Each row is a point. Examples show where two turns around zero, p and q, send a point. Write where each new point lands after one turn and then the other. Backwards means that the second turn is done in reverse. Each puzzle has new turns, and all numbers are rounded.
In the rows, zero is written as 128.

Turn p:
[119 181] -> [ 75 122]
[151  98] -> [159 149]
[113 105] -> [150 112]
Turn q:
[161 136] -> [115  96]
[141 152] -> [140 104]
[81 97] -> [130 184]
Where do these land?
p, then q backwards: [107  91] -> [126 170]
p, then q: [ 99 153] -> [121 166]
q, then p backwards: [120  90] -> [155 156]
p, then q: [157 173] -> [179 145]
q, then p: [157 134] -> [154 115]

Turn p:
[136 187 123 139] -> [111 113  92  84]
[114 114 165 109] -> [120 158 117 160]
[156 140 125 154] -> [153 109 111 111]
[119  55 113  80] -> [138 169 198 163]
[114 144 114 158] -> [116  92 121 122]
Turn q:
[201 117 136 132] -> [193 150 134 155]
[145 159 135 119] -> [148 142 137 101]
[ 99  82 154 135] -> [ 86 133 138 171]
[127  94  99  78] -> [135  72 160 146]
[ 82 129 124 143] -> [ 84 121 110 120]
[114 156 138 185] -> [110 167  81 112]
[127 160 110 104] -> [139 111 136  90]
Where do these land?
q, then p backwards: [142 144 131 147] -> [149 135 144 118]
q, then p: [ 61 100 152 139] -> [ 69  96 131 166]
p, then q: [130 109 158 124] -> [141 140  99 118]
q, then p: [157 175 138 110] -> [138 177 112 101]
q, then p backwards: [150 111  61 121] -> [146 125 131 198]

Turn p:
[149 124 106 160 110 164] -> [ 99 117 174 137 148 124]
[151 175 145  94 171  78] -> [116 138  51  87 128 153]
[116 103 129 150 102  84] -> [172  93 121 142 150 122]
[102 143  65 102 103 120] -> [126  75 142 123  76 152]
[134 158 146 147 138 129] -> [118 146 120 129 150 155]
[ 88  98 106 153 100 139] -> [152 104 165 171 117 123]
[ 82 142 154  63 150 159] -> [140 186 119 120  58 135]
[165  96 139 135 101 141] -> [132 126 158 109 157  92]
[165 113 161 147 176 136] -> [ 99 165 101 134 167  96]
Turn q:
[116 141 152 124 171  99] -> [107  96 139 161 151 109]
[112 159 183 123 141  67] -> [ 87 125 124 184 185 121]
[103  93 110 124 139  86] -> [146 125 102 163 117  87]
[115  96 146 131 151 145] -> [161 111 153 145 126 127]
[111 120  97 160 152 100] -> [141  96  92 126 133  94]
[145 123  97 115 123 158] -> [130 133 136  98  91 131]
[111 156  98 122  88 154] -> [117 139  96 107 100 170]
[155 114  86 116 118 159] -> [136 142 135  87  84 122]
[185 150 183 137  69 183] -> [126 187 176  80 165 191]
Where do these land?
p, then q backwards: [143  77 159 153 118 127] -> [148  91 152 152 143  92]
p, then q: [162 125 136 122  87 119] -> [114 135 168 154 116 109]
q, then p: [ 93 167 159 143 140 161] -> [109 162 157 160 118  87]
q, then p: [149 140  76 124 160 117] -> [176  95 117 120 101 117]
p, then q backwards: [171 139 138 145 113 163] -> [177 151 158 130 130 129]
p, then q: [127 112 125 100 165 143] -> [113 141  81 135 129 133]
q, then p backwards: [110 117 175 130 155 108] -> [118 104 123 183 119 129]
p, then q: [ 68 147  56 107  86  85] -> [208 198 152  98 109 138]

Turn p:
[119 143 140 146 114 143 137 157 134] -> [126 112 124 123 119 118 141  89 133]
[142  49 140 127 162  90 129 151 151] -> [107 137  63 110 104 127  67 156 123]
[124 141  84 145 109 128 125 132 136] -> [155 118 150 111 111 102 142 134 122]
[121 131 121 147 137 152 124 133 117] -> [136 123 139 110 145 121 122 111 138]
[134 139 118  31 139 115 133 117 114] -> [ 80 189 148 155 119 139 156 172 142]
[148 134 114 150 123 142 141 112 149] -> [137  88 144 120 121 133 127 139 134]
[125 144 129 121 146 108 129 129 123] -> [111 137 137 136 132 122 124 130 107]
[106 130 139 138 117 137 141 113 126] -> [135 116 117 124 148 135 150 122 124]
[118 142 148 146 119 138  85 119 126] -> [160 137 138 133 136 155 122  97 116]
[143 126 146 128 114 127 136 118 103] -> [132 123 120 159 144 127 129 129 142]
Turn q:
[121 132  99 119 151 133 148 137 125] -> [110  98 108 114 121 131 125 131 117]
[124  90 156 134  73 113 105 140 125] -> [131 165 186 154 109 111 122 123 131]
[132 138 149 127  77 138 105 124 120] -> [150 173 140 152 124 117 134 119 109]
[112 135 122 114 135 119 110 109 154] -> [137 121 118 141 113 155 142 116 147]
[198 123 161 133 118 123 112 119 122] -> [135 175 129 138 156 104 136 174 153]
[139 138 109 143 140 137 164 115 135] -> [132 104  98 113 135 102 121 125 135]
[111 125 154 127 143 146 204 153 114] -> [142  77 137 119 153 109  74 141  95]
[115 130 120 144 148 144 106 107 129] -> [139 135 118  97 124 147 138 112 140]
[106 127 108 105 137 109 131 127 107] -> [117 100 137 127 116 140 153 131 109]
[140 133 105 123 152 143 108 131 147] -> [110 137  96 116 118 149 127 132 143]
[108 137 124 138 134 104 115 147 131] -> [105 122 141 135 139 144 135 104 130]
Where do these land?
p, then q backwards: [118 163 153 124 121 152 130 117 123] -> [103 147 134 135 132  94 107 129 125]
q, then p: [125 128 136 121 104 112 100 126 145] -> [136  91 135 131 133 136 138 111 120]
p, then q: [146 144 121 162 120 165  92 132 144] -> [165 164 129 138 118 126 125 164 153]
p, then q backwards: [159 135 103 137 164 154 126 133 168] -> [101  71 125 133 157 132 137 147 125]
p, then q: [123  93 118  96 136  98 155  91 106] -> [ 67 111 119 121 148 142 107 109 108]
p, then q: [122 114 103 107 100 102 160 129  98] -> [ 84  97 130 147 152 106 126 110 134]
q, then p: [121 125 136 161 131 148 138 125 152] -> [138 139 146 131 113 157 117 148 117]
p, then q: [123 138 131 158 142 141 134 139 152] -> [147 127 146 124 100 135 139 150 128]
p, then q: [130  97 105 109 156 101 127 121  90] -> [ 83 129 122 140 160 162 140 110 121]
q, then p: [126 108 158 101 118 132 144 152  98] -> [127 148 112 151 139 118 104  85 137]
q, then p backwards: [ 95 142 136 116 131 132 118 136 131] -> [127 143 153 136 128 129 108 116 143]
q, then p: [148 149 136 144 112  97 111 135 128] -> [109 102 135 117 147 125 128 124  94]

Turn p:
[ 98 140 122 137 145 153 134 140 130 113 147] -> [113 141 144 114 131 149 119 122 123 166 126]
[136  85 128  91 116 111 116 114 116 119  96] -> [145  94 109 133 132 151 129 123 147  80 143]
[121 120 140 128 120 121 112 151 130 154 129] -> [151 143 138 133 120 136 152 138 130 121 118]
[129 129 129 150 122 146 145 127 120 108 145] -> [122 145 123 102 131 119 107 120 131 144 129]
[138 123 141 117 116 141 117 105 119 127 122] -> [120 113 115 112 124 129 128 129 127 105 113]
[138 120 140 114 115 109 107 146 132 124 103] -> [138 126 138 144 111 132 139 123 149  95 131]
[123 128 137 101 110 103 108 119 115 134 118] -> [142 100 133 127 105 132 143 133 124 101 135]
[124 150 108 148 145 155 142 133 123 121 119] -> [ 91 150 121 129 132 132 121 130 123 151 138]
[129 133 110 122 124 157 140 137 121 132 153] -> [122 132 108 110 129 131 140 122 134 162 123]
[117 139 103 143 120 128 141 133 132 119 131] -> [123 135 126 129 121 124 114 140 135 153 145]
[125 133 150 138 136 107 147 125 148 155 123] -> [148 140 132 157 129 116 121 132  99 124 115]
[141 113 124 110 119 124 108 106 147 119 119] -> [127  95 125 135 133 127 121 135 149 109 115]
[124 128 102 159 145 140 127 119 117 118 138] -> [107 138 132 111 154 124 119 144 128 146 145]
[148 152 158 134 158  97 148 135 142 150 151] -> [144 139 149 154 139  89 139 104  92 136 115]
Turn q:
[115 134 125 128 106 118 126 135 117 140  31] -> [145 134  88 143 155 148 106 150 103 147 200]
[123 121 137 135 145 128 117 105 141 130 142] -> [117 128 149 122 115 123 128 111 144 118 136]
[137 128 131 135  82 128 119 140 144 131 145] -> [138 124 120 118 138 118 168 150 129 107 123]
[137 120 114 128 145 118 122 137 141 123 137] -> [137 131 128 109 118 131 132 108 128 135 119]
[109 128 112 140 110 130 116 137 128 137 144] -> [113 110 117 118 116 126 148 136 116 118 127]
[138 176 130 107 139 134 128 128 120 137 141] -> [139 112 151 135 133  93 109 136 111 141 111]
[140 121 139 141 125 116 127 139 118 129 143] -> [115 146 123 121 137 119 140 125 128 127 114]
[133 114 109 117 124 133 122 109 123 139 119] -> [130 111 125 143 127 135 140 117 139 144 141]
[136 128 139 134 141 151 131 144 129 132 129] -> [122 124 138 114 149 138 115 130 129 126 116]
[116 118 118 123 123 122 145 126 151 137 138] -> [136 128 142 132 112 147 147 126 118 119 127]
[115 130 124 111 126 146 164 119 121 106 146] -> [133 122 134 158 111 144 115 139 134 117  96]
[121 120 148 113 137 125 119 134 119 140 141] -> [110 137 146 120 123 125 130 141 134 146 124]
[136 126 143 138 144 124 123 138 115  75  89] -> [141 156  90 118 135 131  81 127 149 125 135]
[136 129 122 141 144 119 135 102 124 136 148] -> [116 129 141 142 122 116 133  97 129 122 121]
Where do these land?
p, then q: [120 111 149 107 129 132 141 134 123 125 127] -> [134 110 125 145 139 126 122 118 152 127 129]
q, then p: [127 139 144 142 114 106 139 115 135 117 114] -> [116 128 147 117 122 100 123 121 132 141 141]
p, then q: [123 139 121 100 137 137 112 137 115 139 111] -> [119 120 126 148 126 156 126 137 127 106 115]
p, then q backwards: [145 109 135 142 105 113 115 117 134  88 126] -> [131 145 149 136 143 151 106 109 144  98 129]
p, then q: [169 108 151 156  95 125 107 122 133 145 150] -> [186 165 114 120 124 121 115 122 117 147 135]
p, then q backwards: [103 148 104 121 124 150 138 144 130 146 138] -> [117 102 115  99 127 111 127 145 109 140 124]
p, then q backwards: [108 127 130 137 137 141 125 110 133 132 127] -> [118 131 134 126 133 142 140 150 121 135 126]
q, then p backwards: [113 135  98 107 149 118 122 138 140 150 135] -> [ 99 157 137 108 125 121 134 125 119 126 153]
q, then p: [138 107 131 147 117 114 146 109 109 110 112] -> [100 130 137 130 133 113 110 150 128 157 133]
p, then q: [143 128 134 129 129 139 158 104 137 109 116] -> [119 111 110 119 103 116 129 113 137 136 151]
p, then q: [119 133 121 127 152 140 126 159 133 140 120] -> [115 117 146 138 142 130 112 128 109 105 126]
p, then q: [127 150 118 121 148 121 106 147 114 136 157] -> [116 154 159 155 134 141 131 137 115 129 120]

Turn p:
[122 120  87  86  88 164 120  72  74 136 173 118 147 108] -> [103 102 126 145 156 138  70 124 190 124  64  96 139 104]
[138 117 116 158 191 102 129 137 157 128 107 164 153 127] -> [148 177  85 146 132 144 138 146  88 112 158 139 109 147]
[ 72 103 158 113 142 141 167 126 146 148 124 140 111 136] -> [ 97 113 102 153  83  97 143 116 119 145 141 101 132 156]
[107 111 140 112 144 138 106 183 121 129 118 149 125 144] -> [145 157 141 120 108 100 134 112  99 132 105 120 132 168]
[121 156  97 112  44 105 116  91 103 155 155 139 157 141] -> [ 97 105 149 104 180 145  60  86 167 136 134 108 115 119]
[141 128 128 161  86 171 110  86  99 175 168  96 157 141] -> [111 110 116 104 126 125  82  93 147 117 100 115 116  42]
[137 101 118 103 163 157 150 165 176  96  80 153 104 151] -> [158 142  94 147 117  91 158 143 107 156 130 176 164 181]
[148 132 144 132  75 146 110  76  73 155 114 146 115 111] -> [113  73 153 121 142 106  59 145 126  98 118 121 123  98]
[104 147 141 139 158 142  93 148 157 108 132 140 109 110] -> [132 147 137 125  99 157 146 131  90 119 126 126 170 142]
[209 214 146 136 142  73 112  79 149 140 187 104 129 150] -> [155  91 131  78 139 240 121 149 128 166 152 145  74  79]
[ 98  99 138 136 149 124 142 140 138  97 108 134 121  90] -> [108 143 131 165 123 114 166 147 113 105 134 123 147 149]
[ 92 127 108 144 187 125 153 167  99 102  84 125  98 147] -> [175 168 124 133 108  85 164 166 134 127 157  92 151 156]
[107 124  88 117  50 148 109  88 126 167 117  83 126 110] -> [107  99 155 149 130 119  75  75 191 108 133 141 155  93]
[122 118 151  97 170 126 149 186 139 129  83 114 146 104] -> [161 129 121 147 107 107 188 116 121  95 120 137 111 181]
[131 140 130 154 144 139 179 191 145  89 117 152 124 115] -> [118 152 104  88 135 105 191 155 119 114 140 144 147 164]
[204 133 122 145 104  63 107 106 127 150 202 107 105 136] -> [107 138 169  99 133 188 100 154 149 166 130 166  59  77]
[122 108 162 131 140 114 125 135 149  73 109 113 147 155] -> [142 131 136 154 155 116 181 119  89 157 134 128 133 122]
Turn q:
[120  96 110 104 142 140 117  75 116  80 139 123 109 153] -> [129  94 137 132 122 127 164  89  89 105 118 110 159  92]
[155 124  98  81 152 137 216 103  77 199 126 126 123 156] -> [128  70 147 105 174 137 149 133 191 124  83 123 195 190]
[113 172 137 170 130 137 155  80 118 116  83 141 141 168] -> [164  70 125  78 131  88 126 121 125 118 160 114  97 145]
[ 84  76 178 127 120 128 121  94 118 141 124 113 143 132] -> [144 128 133 113  92 128 167  88 131 129 138 191 137 124]
[101 116 128 130 135 136 121 144 135 147 129  74  90  84] -> [116 115 121 168  78 154 141 165 141 145 117 152 127 119]
[140 143  98 126 105 141 149 168 112 110 185 172 145  83] -> [109 172 135 162 168 168 131 131 111 148 155  83 128 172]
[147 114 172  98 172 147  82 108 155 123 143 149 153 120] -> [170 173 115 147 104 114 112  83 108  96  91 133 140 128]
[ 86 134 149  91  96 146 107  67 111 195 111 130 139 142] -> [177 107  76  79 123 171 150 107 155 111 130 175 151 130]
[ 75  70 140  92 108 144 124 187 128 114  84 181 109 158] -> [120 184 109  91 115  85 167 145 121 171 163 134 200  98]
[ 79 137 102 144 148  90 143 132 124 138 138 133 139 158] -> [113 115 121 138 153 100 158 134 166 100 166 133 118 121]
[149 110 128 118 114 106  84 147 123 106  97 167 142  91] -> [112 185 132 105 121 136 104 148  79 104 138 135 139 125]
[173 150  96 133 105 135 127 114 117 108 119  55 149 115] -> [124  97 164 115 136 171 130 153 112 127  79 113  74 114]
[120 133 188 168 109 115  76 140 136 156 134 141 112 151] -> [152 148 117 124 109 123  73 104 150 142 169 170 117  95]
[130 150 139 146 210 127 133 162 123 106 161  98 101 151] -> [151 111 165 206 124  79 116 140 154 123 123 105 126 109]
[164 106  93 152 119 137 135 161 152 148 106 119  97  97] -> [ 71 134 132 122  93 142  97 161 140 149 110 104 131 135]
[196 202 108 146 119  76 180 161 160  80 128 145 120 112] -> [ 85 115 130 149 199  92  66 168  86 146 118  92  78 161]
[142 144 112 148  91 133 108 133 170 111 170 108 164 105] -> [110 156 115 144 136 165 125 108 117 138 118 110  58 119]
Where do these land?
p, then q: [164 147 151 109  92 133 137  94  86 121  87 149 101 112] -> [105 186 167 143 107  98 127 116 122 124 125 153 163  96]
p, then q: [146 143 140 131 104 146 129 126 177 113 154 173 140 126] -> [153 139 120 110 130 133 173 129 144  98 147 107 170 138]
p, then q: [155 142 153  74 153 166 160 203  94 165  92 117 101 145] -> [ 70 120 127  69 188 101  96 122 107 154  87 155 164  95]
p, then q: [139 135 100 177 124 118 130  67 187 178 125 175 126 103] -> [137 164 111 162 121 184 154 108 118 107 188  66 132  99]
p, then q: [ 85 132 141 102 100 111 142 102 118 109 105 115 152 158] -> [112 100 152 149 101 121 135  93 162 103 107 157 114 128]
q, then p: [112  79 154 149 102  97 147 139 115 137 163 160 132 109] -> [ 96 118  92 106 122 153  99 116 103 151 136  74 130 125]
p, then q: [117  75 163 139 101 131 174  91 137  99 125 137 154  62] -> [ 94 117 149 153  95  81 187 143 128 122 199 129 118 137]
p, then q: [135 135 104 162 171  93  89 117 107 104 170 146 156 114] -> [188 118 138 157 108 139 117 182 127 146 118  86 114 130]
p, then q: [149  90  54 122 167 126 140 102 166 105 138 100 101 154] -> [109 158  87 121 127 136  77 138 178 126 143  81  87 168]
q, then p backwards: [178 172  84 109 114 109  75 143 135 155 120  75 117 157] -> [182 138 105 141 124 143 111  69  68 132 178 118 148 103]
q, then p: [ 96 148 166 103 121 140 165 198 107  99 178 145 109 117] -> [136 158  84  67  92 145 123 127 122 106 154 115  68  93]
q, then p: [146 106  65 134 153 181 134  85 148 171 125 133 174 136] -> [149  79 121 173 149 113 164  98 165 173 144 155 176 116]
p, then q backwards: [121 183  83 174 145 152 121 146 141 116 159  77 136 185] -> [101 104 132 102  83 190  79 147 116 153 123 152 139 187]
q, then p: [134 112 129 138 117 120 138 165 129  93  99 151 125 125] -> [131 124 156 108 116 141 132 111 138 123 128  89  99 146]
q, then p: [108 163 147 128 187 116 127 151 153 170 129 100 133 132] -> [125 167 139 112 142 138 138 136 106 136 179 189 138 135]
p, then q backwards: [107  98 193 123 107 117  92 110  99 112 114 114 115 138] -> [156 119 130 145 154 130 143 126 113  52 138 100 106 139]
q, then p: [ 84 116 147 100 118 120  77 137  79 130  92 108 104 101] -> [ 95 132 114  71 165 115 133 134 120  91  77 142 122 161]
